Each row is a point. Each table stands for the endless flat space through its points: a line for two points, a plane for three, and so on. The two share one point or none. Which?

First:
[[  6.5  -8.1 -14.8]
 [  9.5   0.5 -12.8]]
Second (2 x 3):
[[  1.0  -7.4 -12.0]
 [ 11.5  -2.0 -14.7]]
They share: [  8.0  -3.8 -13.8]

First:
[[ -9.6 -30.0   8.4   3.8   0.7   1.3  40.5   9.6]
 [  6.4  -3.0  17.8 -16.0  15.9  19.1   6.1  -8.0]
 [ -2.6 -20.5  12.3   4.0   0.4  12.1  29.6  11.0]]
Second:
[[ 10.5 -20.9  14.3   5.6  21.4   8.4   8.0  -9.6]
 [  2.7  -2.4  24.7  -5.2  -0.2   4.3  15.4  13.0]
 [  2.2 -24.6   6.1  -0.4  16.2  21.8  20.8  -8.0]]
They share: [  1.0 -13.5  14.5  -4.0   6.6  14.9  20.2   3.4]

First, 4 rows:
[[  4.7  39.1   2.1 -17.8 -20.5 -24.3  11.8  20.6 -10.7 -20.9  17.0]
 [ 24.1   6.5  16.9 -19.4 -22.1 -16.5   3.6   9.6   6.5  -9.1   6.8]
 [ 15.3  16.9  -1.2   1.2  -4.0 -13.0   2.2   8.1  -1.9  -2.6  22.1]
 [ 25.4   4.2  15.4  -9.5 -14.1  -6.8  10.7  -3.7   3.7  -8.4  23.8]]
Second:
[[ 22.5  10.4  -8.2   2.5  -5.0 -17.3 -13.2  14.7  14.3  -7.0  27.0]
 [ 20.2  26.0 -11.3  -5.7  -0.8 -13.9 -10.6   2.2  15.5 -16.3  23.9]
 [ 20.3  12.5  -4.8  -0.1  -6.5 -17.1  -8.6  14.0   9.5  -6.1  22.9]]
They share: [ 15.9  16.7   2.0  -5.3  -9.5 -16.7   0.6  12.6  -0.1  -4.3  14.7]

First, 2 rows:
[[  9.1   1.4 -20.7 -17.2 -28.4 -17.7 -16.7   8.5  20.6  -1.1  -2.1   1.6
   -1.9  17.2]
 [  1.1  -5.2 -20.3 -12.0 -22.2 -10.1 -17.3   3.7  17.6  -9.3 -11.9  -2.4
   -9.7  12.8]]
Second, 3 rows:
[[ -6.8  -4.1 -30.8  -4.4 -21.3 -20.6 -31.0   7.4  37.9  -8.6  -2.5 -23.1
  -21.9   4.8]
 [ 11.5 -10.7 -22.4 -23.9 -22.5   7.0  -4.9  -8.2  -6.5 -19.7 -31.6   9.0
    0.6  17.7]
 [ -9.1 -30.3  -1.3   2.3  -7.9 -12.9 -17.8 -20.0  24.3  -1.2 -13.7  -9.4
  -16.2  34.0]]
They share: no point

First, 4 rows:
[[  9.9   9.6   4.4  27.0  11.8 -42.1   2.9  -9.0  -3.0 -10.0 -21.2  26.5
    6.6 -41.1  17.9  -9.7   0.0  19.3  -1.3 -33.4   8.3  12.9  33.3  19.0]
 [ 13.0  11.3  20.2   7.0   3.2 -12.4  26.7 -32.0  -3.1  22.7 -16.0  -2.9
  -33.3 -13.5  25.5 -31.3 -21.9 -40.1  13.7  -8.9  13.9  19.6  18.1 -18.4]
 [ -9.1  11.0  -7.4  11.4  21.6 -10.3  18.9  -3.2  18.0 -10.6   2.0  18.7
  -13.4 -16.3   7.3  -0.5 -24.6  12.1  23.9  -5.8  -3.1  23.5  14.5  19.0]
 [ 14.3  17.0   0.4  16.6   7.2 -33.9  10.1 -13.6  -2.6  -7.6 -21.2  19.9
    0.4 -37.3  22.3 -13.1  -6.6   9.1   6.1 -27.8   8.3  19.5  30.9  14.6]]
Second (3 x 24):
[[ 13.6   0.4   7.4  17.6  19.5 -28.3  13.3 -12.1   2.3   6.1 -20.2   8.0
  -24.0 -18.8  26.9 -10.2 -24.4  -9.6  13.4 -23.7   9.7  25.1  24.3   5.6]
 [  5.8  18.9  16.2  17.0  14.5  -2.0  10.8 -31.3   9.7  -6.0   7.5  15.9
   -0.6 -24.1  -2.9 -31.1  -9.2   0.2  22.2   3.0   1.0   0.7  15.9  -1.1]
 [ -4.1   3.9   0.6  10.7   7.0 -31.1  27.3  -3.4   0.4  13.2 -23.4   9.6
  -30.9 -17.5  30.7  -2.3 -22.1 -15.4   3.6 -24.9  10.9  32.5  22.2   5.8]]
They share: [  3.4   9.2   8.2  14.6  12.5 -18.9  17.9 -16.3   4.5   4.1 -10.4  11.8
 -17.4 -20.4  16.5 -15.4 -17.4  -8.0  13.0 -13.5   6.7  18.3  20.1   3.0]
